Each point is reached from the start by the listed moves, each made 0, 1 or 2 times, or once backwards (-1), plus a little noise. Say if it took an odd or an even number of moves. Then give how often each move was made.
(in the rows, 128 means zero)

Moves:
(1): [ 91  88 136]
(2): [127 141 143]
(3): [109 151  91]
Start: [156 123 135]
Points:
[118 104 174] -> odd (1, 2, 0)
[174 102 167] -> odd (0, 0, -1)
[ 45 109  92] -> odd (2, 1, 2)
[173 170  76] -> odd (-1, -1, 1)
[ 62  52 102] -> even (2, -1, 1)

Moves:
(1): [142 137 107 113 128 143 143 119 138 141 138]
(2): [143 142 129 130 116 127 122 119 142 138 109]
(3): [137 128 105 119 137 119  98 109 149 114 101]
(4): [120 127 126 130 132 145 125 127 117 126 136]
(5): [139 124 124 116 121 132 110 126 138 107 135]
(6): [121 127 130 137 134 121 139 122 103 137 141]
(7): [143 143 127 141 144 129 115 141 134 109 109]
(8): [138 111 122 135 111 120 129 138 117 108 125]
(9): [105 122 137 144 128 127 132 136 119 132 160]
(10): [131 138 133 130 128 135 125 108 151 119 120]
(11): [134 110 136 124 126 136 126 128 129 136 127]
Start: [114 150 133 116 110 140 118 132 148 116 151]
Points:
[168 143  59  72  38 168 120 106 160  82 186] -> even (2, 1, 0, 1, 2, 0, -1, 2, 0, 0, -1)
[151 200  31  43 157 185  73  47 249  91  94] -> odd (2, -1, 2, 1, 0, -1, 0, -1, -1, 1, -1)
[ 81 156  99 130 134 129  44  74 152  56 202] -> odd (0, 0, 2, 1, 2, 2, 0, 0, 2, 1, -1)

Moves:
(1): [123 118 134 131 124 132 122 127 124 135 124 131 139 127 120 125 128 132
 123 133 128 129 130 125 130]
(2): [130 138 128 135 127 120 124 136 125 131 131 123 127 127 133 121 131 130
 126 130 124 130 127 134 131]
(3): [134 119 128 134 135 127 121 118 129 114 126 127 115 124 128 129 137 131
 131 117 114 128 134 142 130]
(4): [123 125 120 134 139 126 117 127 131 138 139 131 125 127 121 131 127 131
 133 114 122 129 129 137 135]
(5): [130 135 134 131 132 121 115 129 131 121 125 133 129 124 131 135 126 131
 129 120 134 130 131 135 127]
(6): [123 143 134 124 130 127 131 124 133 137 120 128 126 127 129 115 125 139
 134 130 128 127 128 133 123]
(7): [129 133 126 125 127 123 126 115 127 129 132 124 121 119 124 117 126 128
 118 123 122 130 138 131 132]
(8): [130 137 137 123 125 135 130 117 120 133 125 125 117 122 132 145 124 127
 122 120 105 135 130 129 124]
(9): [133 126 136 138 134 137 115 129 129 125 126 120 136 129 139 135 132 138
 128 121 128 130 124 123 120]
(10): [123 137 130 130 123 128 131 125 130 131 131 127 116 128 124 130 130 119
 115 121 135 125 132 139 114]
(11): [137 139 136 132 137 142 124 122 128 127 123 133 141 131 141 124 130 123
 127 119 110 131 125 146 139]
(12): [130 132 130 132 130 132 128 129 126 126 128 132 125 138 130 130 125 133
 130 136 127 128 137 126 130]
(13): [113 136 133 128 120 135 124 132 132 126 127 118 130 123 124 123 130 129
 127 138 133 133 131 128 133]
(14): [121 128 126 134 125 123 138 108 124 144 127 130 122 129 139 128 126 116
 136 143 135 139 131 123 134]
(15): [127 125 126 122 118 137 123 138 135 137 127 126 129 123 117 122 125 118
 146 122 110 109 130 128 126]
(16): [124 125 125 136 130 129 131 136 121 122 129 129 125 127 127 122 123 128
 139 126 127 128 127 126 123]
(17): [122 119 130 120 131 123 132 131 125 130 136 128 126 127 129 126 129 129
 136 131 132 128 131 133 127]
(18): [123 131 130 128 135 128 120 120 127 132 133 147 140 133 138 130 135 121
 123 131 122 146 120 121 118]
(19): [126 126 132 130 123 129 138 116 129 128 136 134 130 127 124 137 138 127
 131 118 134 126 126 117 132]
(20): [140 115 146 135 123 133 116 123 128 132 124 129 118 124 109 121 129 133
 127 138 135 134 125 127 129]
(21): [126 139 129 131 138 123 127 124 124 118 122 122 135 134 125 129 125 121
 128 139 115 127 125 127 131]
(22): [123 126 134 130 125 122 127 126 120 120 129 135 112 130 139 123 117 129
 130 134 120 120 122 132 137]
(23): [122 136 135 133 125 131 140 132 139 124 127 123 129 120 130 120 118 126
 119 128 125 122 128 131 121]
(24): [130 123 130 122 110 123 134 130 134 116 121 119 127 141 130 124 123 117
 122 135 123 123 119 123 127]
Start: [125 130 125 119 126 131 144 139 128 131 118 128 121 133 115 141 125 140
 129 135 137 121 124 138 124]
Points:
[146 164 194 162 126 148 196  96 161  92  91 105  97 138  94  74 125 144
 117 135 136 101 105 183 131] -> even (-1, 0, 1, 0, -1, 2, 0, -1, 0, 1, 2, 0, 0, 0, -1, 1, 0, -1, 2, 2, 1, 0, 2, 1)
[123 163 139 133  66 142 170  91 123 137 122 110  87  93 131 147 159  97
 137  91  81 156 118 115 103] -> odd (-1, 2, 1, -1, 0, 0, 1, 2, 0, 0, 0, -1, 1, 1, 1, 2, -1, 1, 2, 0, -1, -1, 0, 1)
[ 94  72 116  89  97 117 136 162 143 130 131 132 112 119  98 142 136 119
 116 131 184  85 162 162  80] -> even (2, -1, 1, -1, 1, -1, 0, -1, 0, 2, -1, 0, 0, 0, 1, -1, 2, 0, -1, -1, -1, 0, 0, 0)
[ 79 178 172 129 135 137 172   7 109 207 119 144 105  94  70 128 113  78
  92 134  77 178 144 167 108] -> odd (2, -1, 0, 1, 0, 1, 2, 2, -1, 2, 1, -1, 0, 2, 0, 1, 1, 1, 1, 1, 2, -1, 1, 0)
[109 163 140 141 157 158 140 123 145 165 148 167 129 123 109 103 134 171
 149  30  60  78 161 214 127] -> even (2, 1, 1, 2, 0, 2, 1, 0, 0, 1, 2, 2, -1, -1, 1, 1, 1, 0, 2, -1, -1, 0, 1, 0)
[127 131 185 162 127 122 104  19 102 182 132 191  96 159 155 175 142 135
 123 126 120 179 110 106 112] -> odd (1, 0, 0, 1, 1, 1, 1, 1, 2, 1, 0, 1, -1, 2, 0, 0, 0, 2, 2, 1, 0, 1, -1, 1)
[ 82 120 152 163  34 166 173 182 138  78 107  81 127 134 140  94 112 120
 114 155  87  81 116 112 119] -> even (2, 2, 1, -1, -1, -1, 0, 0, 1, 0, 0, 1, 2, 0, 1, 2, -1, 0, 1, -1, -1, 1, 2, 2)
[ 99 159 171  95  83 116 169 156 152 144 138 126 165 113  68  83 134  88
  79 157 121 121 104 131  73] -> even (1, 2, -1, -1, 0, 0, 1, 0, -1, 1, 0, -1, 0, -1, 1, 0, 2, 2, 1, 1, 1, -1, 2, 1)

Moves:
(1): [123 124 116 136 125 127 129 136 134 134 121 116 133 131 121 124 124 141
 126 124 130 118 129 123 134]
(2): [124 130 126 135 136 132 125 118 135 130 132 131 139 133 118 121 119 139
 125 125 128 135 136 127 141]
(3): [117 115 133 124 122 129 129 135 141 124 126 130 137 131 129 115 130 113
 118 135 129 120 130 138 127]
(4): [125 139 131 122 133 117 121 135 128 125 133 123 126 127 142 123 130 124
 118 135 124 125 131 142 132]
(5): [129 127 144 134 127 119 124 132 133 133 126 118 136 136 129 130 126 117
 122 131 118 132 134 119 134]
(6): [120 135 119 122 137 140 124 137 134 121 120 119 120 131 127 118 131 122
 122 127 121 128 129 126 133]
(7): [125 143 126 139 124 144 120 115 121 133 116 126 124 122 115 128 135 128
 119 127 120 113 123 130 129]
(8): [144 120 133 145 134 123 135 131 117 133 124 126 120 109 123 126 137 131
 134 132 127 117 125 121 127]
(9): [120 129 140 124 120 149 136 129 131 142 136 117 125 143 136 134 133 133
 122 145 127 121 138 127 125]
(10): [127 122 134 127 138 122 139 122 136 118 126 126 122 125 129 126 131 132
 130 116 124 129 133 138 126]
(11): [132 118 130 130 134 129 128 117 125 133 134 139 123 127 132 123 131 128
 116 126 131 126 114 128 131]
(12): [121 139 128 124 118 110 133 131 143 140 125 141 125 129 113 120 132 136
 121 124 116 118 126 128 130]
(13): [122 127 128 137 122 130 132 125 132 129 124 119 133 127 133 127 121 126
 125 130 128 134 130 124 137]
(14): [119 127 111 125 116 126 137 124 117 122 119 137 124 137 124 126 137 125
 135 119 123 128 128 124 133]
(15): [126 128 131 126 130 130 137 133 127 127 136 130 131 121 127 129 131 127
 127 123 123 131 127 124 124]
(16): [134 122 135 126 121 127 127 128 118 126 135 119 124 128 128 119 128 126
 126 125 126 143 125 126 131]
(17): [136 135 131 128 118 129 122 131 129 137 129 138 134 125 132 120 137 135
 138 130 123 120 136 128 121]
(18): [126 122 127 124 134 129 116 128 134 120 130 118 126 113 124 120 122 127
 149 122 127 121 123 126 130]
(19): [128 119 138 137 126 127 122 123 133 123 133 128 130 137 126 128 131 129
 129 133 146 133 128 130 119]
(20): [112 131 121 123 128 118 115 115 128 138 125 136 131 118 121 116 121 130
 134 131 120 124 127 119 130]
(21): [132 134 117 143 123 128 132 133 137 132 134 138 129 124 127 114 113 133
 133 128 123 129 135 139 127]
(22): [128 131 138 132 126 122 129 137 125 117 119 131 112 128 125 139 115 132
 130 129 135 130 126 126 125]
(23): [123 124 134 124 132 126 127 127 121 137 127 130 130 125 127 141 130 117
 145 124 136 128 129 124 125]
(24): [131 132 131 134 137 123 131 129 131 133 121 132 132 130 117 136 123 131
 133 122 119 134 113 122 130]
Start: [122 141 144 126 130 132 120 125 123 128 132 127 132 127 146 120 136 143
 133 129 118 123 131 131 125]
Points:
[ 80 163  71  82 190  78 109 128 193 100 192 144 132  90 125  29 108 192
 133  60  90 122 134 177 168] -> even (1, 2, -1, 2, -1, 1, -1, -1, -1, 1, 1, 2, -1, 0, 2, 0, -1, 2, 0, 0, 1, -1, 0, -1)
[109 153 205 205 144 181 123 184 178 121 121   7 132 188 131 101  52 160
  81 160 103 149 185 157 176] -> even (2, 2, 1, 1, 2, 1, 1, 0, 2, 1, -1, -1, 0, -1, -1, 2, -1, 0, 0, -1, 2, 2, 0, 1)
[118 205 162 226  92 190 139 112 146 214 102 187 106 157  57  75 151 183
  91 161  57  80 142  99 148] -> odd (-1, 2, 0, -1, 1, 2, 2, 2, 2, -1, 1, 2, 0, 1, 0, 0, 1, -1, 1, 0, 2, 1, 0, 1)
[ 85 161 147 197 128 149 158 109  86 191  36  75 124  83  75 190 148 166
 187 101  76  62 133  35 154] -> even (2, 0, -1, -1, 1, 0, 2, 2, 1, 1, -1, 0, 2, 1, 1, -1, 0, 0, -1, 1, -1, 1, 2, 1)
[105 214 177  95 165 166  74 134 153 146 109  30 134 141 177 137 182 132
 115 129  66  50 193 164 137] -> even (1, 0, -1, 2, 2, 1, 2, -1, 1, 2, -1, 0, -1, -1, -1, -1, 1, 1, -1, -1, -1, -1, 1, -1)
[ 75 181 114 114 143 191 103  74 133 201 138 127 117  90  69  92 136 177
 170 130  72  78 124  82 167] -> odd (-1, 2, -1, -1, -1, 1, 1, 1, 2, -1, 0, 2, 0, 0, 0, 0, -1, 2, -1, 1, 0, -1, 1, 0)

Moves:
(1): [114 135 137 126 112 139 138 127 122 123 124 129 128 127 122 119 130 129
 133 136 117 118 118 133 114 134]
(2): [128 132 131 133 120 143 143 137 136 134 137 123 111 117 138 113 116 133
 137 142 120 123 132 123 131 125]
(3): [134 115 123 137 144 132 123 118 104 119 139 130 130 128 122 126 140 120
 127 131 113 113 128 142 116 136]
(4): [123 128 131 125 131 128 122 118 125 139 134 136 138 139 126 130 130 125
 128 130 128 133 119 129 122 123]
(5): [130 114 125 138 130 137 136 124 136 121 125 127 125 139 131 125 135 125
 117 122 133 131 139 126 133 127]
(6): [121 125 137 133 138 141 126 141 112 126 123 128 129 142 136 125 131 123
 134 119 130 127 138 120 133 138]
(7): [114 113 118 129 132 121 145 135 125 124 118 118 142 121 137 130 124 116
 122 129 131 127 122 131 119 126]
(8): [126 130 125 117 127 132 126 127 135 132 133 130 125 130 123 137 131 131
 118 133 124 113 118 115 131 119]
(9): [118 115 126 109 136 126 126 124 128 129 130 131 122 124 123 111 118 129
 127 118 126 118 136 121 131 137]
(10): [127 137 137 128 140 149 118 129 125 133 117 126 124 129 124 135 125 127
 133 119 128 134 126 124 120 127]
(11): [113 122 118 132 131 128 122 122 125 132 122 149 125 127 122 143 137 130
 133 129 118 117 135 129 120 129]
(12): [127 141 144 134 135 121 118 126 139 138 114 140 126 124 127 137 115 132
 126 136 129 121 128 128 133 111]
(13): [121 131 121 127 125 124 138 119 120 138 124 135 119 131 122 123 122 135
 116 128 124 116 121 129 117 131]
(14): [133 131 118 132 140 138 120 128 129 121 124 140 131 129 137 133 119 127
 126 134 121 125 113 137 126 117]
(15): [124 131 120 125 132 131 112 128 126 139 123 145 130 126 129 125 139 139
 123 140 127 126 121 129 127 122]
(16): [116 134 124 132 131 130 125 130 119 127 135 129 115 133 140 112 133 130
 131 124 139 121 123 118 115 137]
(17): [134 137 140 115 122 133 126 126 144 134 119 137 121 129 145 135 138 129
 153 125 122 122 127 123 135 125]
(18): [119 123 134 125 134 128 127 126 127 130 119 130 134 138 121 125 133 116
 134 134 129 133 135 116 133 133]
(19): [123 128 138 146 144 150 123 127 109 114 126 130 129 128 137 130 139 112
 138 109 139 135 109 129 143 133]
(20): [145 126 137 130 119 121 117 131 142 129 127 119 125 125 127 143 122 126
 123 130 123 146 121 145 137 122]
(21): [130 119 130 117 121 122 122 122 141 131 119 132 141 136 125 136 121 133
 124 130 139 123 129 136 136 145]
(22): [116 121 132 115 130 124 133 109 125 124 121 137 130 121 114 144 142 113
 112 133 125 140 137 147 140 133]
(23): [130 130 117 146 123 137 125 125 123 129 134 116 139 134 138 133 137 111
 132 129 121 124 127 139 123 116]
(24): [125 137 136 124 132 138 122 138 136 136 122 137 134 129 122 118 130 127
 121 127 125 132 129 120 126 137]
Start: [145 122 106 131 130 127 125 143 115 138 136 127 146 153 129 138 128 126
 141 128 119 109 143 125 129 132]
Points:
[ 82 157 152  77 140 199 155 161 108 225 133 103  97 144 182  73  96 101
 184 108  79  74 104  69  83 121] -> even (0, 2, 0, 2, -1, 1, 2, 1, 2, 2, -1, 0, 2, -1, 0, 1, 2, 0, 0, 1, -1, 0, 1, 1)
[ 54 100  97 136 218 220 144 149  61 149  49 204 164 190 171  86 146  84
 128 134 104  67 143 119  84 197] -> even (0, 1, 1, 0, 1, 2, 2, -1, 0, 1, 0, 0, 2, 2, 1, 1, 1, 1, 0, -1, 1, 1, 0, 2)
[ 69 131 132  34 151 137  87  70  99 139 101 237 131 129  90 109 172 136
  91 197  94   7  57 155 132 201] -> even (2, 0, 2, -1, -1, -1, 0, 2, 1, -1, -1, 1, 1, 1, 2, 2, 1, 1, 1, 0, 2, 2, -1, 1)
